Each row of a before or after table is a point. One or more steps were done to the points. Then noise was added and the rows were shuffled. The steps act on columns, c1 being the first. Write out the steps. A step turns or swaps two columns, mirrors them in a line or flattens them onto one, adds a multiple of one to another, or multiplies or shifts one. Angles are multiples of 10 degrees, from the lower column toward the higher: turns from -170 to 170, lines from 10 to 170 but not 90. Use the fewest steps. Two steps may share a column if one is a turn and the other turns, adds or multiplies; they go together, in the order done. Otherwise the lowest column goes first.

Before (13 x 2):
[[-0.41  0.00]
 [-0.17 -0.57]
 [ 0.24  0.23]
 [ 0.45 -0.43]
 [ 0.49  0.02]
 [ 0.39  0.28]
 [ 0.09  0.37]
 [ 0.05 -0.30]
 [ 0.15 -0.29]
 [-0.09  0.53]
 [ 0.14  0.45]
 [-0.13 -0.42]
 [ 0.47 -0.08]]
After (13 x 2):
[[-0.16  0.57]
 [ 0.04  0.29]
 [ 0.46  0.44]
 [-0.41  0.00]
 [ 0.15 -0.45]
 [ 0.24 -0.22]
 [-0.10 -0.53]
 [ 0.48 -0.02]
 [ 0.15  0.29]
 [ 0.09 -0.39]
 [-0.13  0.42]
 [ 0.38 -0.27]
 [ 0.47  0.10]]
Steps: multiply c2 by -1

Before (8 x 6):
[[ 0.18  0.01  0.07 -0.41 -0.02  0.00]
 [ 0.18  0.02 -0.12 -0.23 -0.44 -0.12]
 [-0.16 -0.09 -0.10  0.46  0.23 -0.06]
 [ 0.10 -0.47 -0.02  0.06  0.21  0.01]
 [ 0.21  0.18 -0.02 -0.24  0.27 -0.09]
 [ 0.15  0.09  1.09 -0.31 -0.39  0.09]
 [-0.08 -0.11  0.85  0.41  0.22  1.40]
 [-0.43 -0.17  0.08 -0.11  0.04 -0.03]]
After (8 x 6):
[[ 0.32  0.06 -0.02  0.02  0.54  0.04]
 [ 0.33  0.28  0.43  0.11 -0.28 -0.30]
 [-0.21  0.02  0.03 -0.02  0.18 -0.10]
 [ 0.04 -0.17 -0.05 -0.09  0.21  0.46]
 [ 0.39 -0.31 -0.01 -0.11 -0.01 -0.23]
 [ 0.12 -0.12  0.35  1.42  0.24  0.40]
 [ 0.38  0.03  0.02 -0.02  0.00 -0.42]
 [ 0.37  0.37 -0.05 -0.12 -0.24 -0.24]]
Steps: shift c1 by 0.20; mirror c2 and c5 in the line at 120 degrees; multiply c3 by 0.4; swap c4 and c6

Before (8 x 11):
[[ 0.19 -0.03  0.07 -0.37 -0.39  0.21  0.21 -0.15 -0.07 -0.23  0.05]
 [ 0.12  0.50 -0.02 -0.05  0.27 -0.40  0.07 -0.28 -0.06 -0.04  0.25]
 [-0.07 -0.10  0.37  0.04 -0.41  0.38 -0.81  0.09  0.18 -0.11  0.84]
 [ 0.06 -0.06  0.59  0.23 -0.31  0.02 -0.49  0.19  0.81 -0.01  0.25]
 [-0.04 -0.05 -0.30 -0.73 -0.14  0.44  0.08 -0.30  0.27 -0.23  0.11]
 [-0.16  0.38  0.14 -0.32  0.00 -0.36  0.56 -0.37  0.29  0.49  0.16]
 [ 0.22  0.16  0.13  0.00  0.16  0.07  0.30 -0.31  0.24  0.08  0.51]
 [-0.58 -0.17  0.28 -0.58  0.37 -0.22  0.87  0.00  0.42  0.22  0.14]]
After (8 x 11):
[[ 0.19 -0.03  0.07  0.40 -0.40  0.21  0.22  0.01 -0.08 -0.23  0.05]
 [ 0.22  0.17  0.12  0.11  0.16  0.07  0.30  0.30  0.24  0.08  0.50]
 [-0.59 -0.18  0.27  0.54  0.37 -0.22  0.87 -0.19  0.41  0.22  0.15]
 [-0.03 -0.06 -0.30  0.79 -0.14  0.45  0.09  0.02  0.26 -0.23  0.09]
 [-0.16  0.37  0.14  0.43 -0.01 -0.36  0.56  0.23  0.28  0.48  0.15]
 [ 0.12  0.51 -0.02  0.13  0.28 -0.39  0.07  0.24 -0.06 -0.05  0.24]
 [-0.06 -0.11  0.37 -0.06 -0.41  0.38 -0.80 -0.07  0.19 -0.11  0.84]
 [ 0.06 -0.06  0.59 -0.29 -0.31  0.02 -0.49 -0.10  0.81 -0.02  0.25]]
Steps: turn c4 and c8 by 160 degrees
